Each row is a point. Each copy is the shape, with its points in the same order, stretched, turned, moved and blurred by noise. Say if it was mirrored as well.

Shape (5 x 2):
[[ 1.7  6.0]
 [-1.4  4.5]
 [-1.1  4.1]
 [-0.3 -4.1]
 [-0.9 -3.5]]
Copy 1 (5 x 2):
[[-2.2 -5.0]
 [-3.1 -1.8]
 [-2.7 -1.6]
 [ 3.4  4.5]
 [ 2.8  4.2]]
Copy 1 is: mirrored
Copy 2, 5 rows:
[[-2.4  5.5]
 [ 0.5  4.7]
 [ 0.2  4.7]
 [ 1.8 -2.8]
 [ 1.9 -2.0]]
Copy 2 is: mirrored
Copy 3, 5 rows:
[[-0.3  6.3]
 [ 1.9  3.5]
 [ 1.6  3.6]
 [-3.1 -3.9]
 [-2.2 -3.6]]
Copy 3 is: mirrored

Shape (10 x 4):
[[ 3.7  7.7 -0.3 -1.9]
 [-3.7  0.9  1.8  4.3]
 [ 1.7  1.2 -1.3 -1.4]
 [ 4.6 -1.1 -3.6  5.5]
 [-1.1 -3.0  5.5 -3.0]
 [ 3.9  0.7 -0.9  1.5]
 [-7.4 -1.8 -0.5  0.2]
 [ 1.4  0.2 -1.1  3.4]
 [-1.5  0.3  0.8 -4.0]
 [ 1.6  1.9  0.6 -1.8]]
Copy 1:
[[ 1.7 10.4 -0.1  1.9]
 [-4.5  0.2 -4.7  3.0]
 [-1.4  3.5  2.1  0.1]
 [-7.3  3.8  5.3  4.3]
 [ 3.6 -4.1  1.3  2.2]
 [-2.6  3.7  3.4  3.3]
 [-4.4 -3.9 -4.0 -3.0]
 [-5.4  2.7  1.3  3.8]
 [ 1.7  1.1  0.2 -2.1]
 [ 1.2  3.6  0.9  1.1]]
Copy 1 is: mirrored
Copy 2:
[[-0.2 10.8  0.8 -0.3]
 [ 2.7 -1.3  4.3  4.4]
 [-1.0  3.5 -1.1  0.4]
 [ 4.8  2.2 -6.4  6.3]
 [ 0.8 -4.3  3.0 -4.8]
 [ 2.6  3.4 -3.0  1.7]
 [-3.8 -4.8  4.9  3.2]
 [ 3.0  1.6 -1.5  4.0]
 [-3.6  0.5  2.4 -2.3]
 [-0.1  3.5  0.5 -1.0]]
Copy 2 is: only turned
Copy 3, 10 rows:
[[-1.7  8.7 -0.6  0.1]
 [-0.9 -1.7 -3.0  4.0]
 [ 0.3  2.0 -1.1 -2.2]
 [ 6.5  0.3 -6.2 -0.3]
 [ 0.3 -3.9  4.2  0.1]
 [ 3.6  1.8 -1.8 -1.0]
 [-4.7 -3.9 -3.5  0.2]
 [ 2.6 -0.2 -3.7  0.9]
 [-2.8  0.2  1.1 -1.9]
 [ 0.1  2.4  0.4 -0.9]]
Copy 3 is: only turned
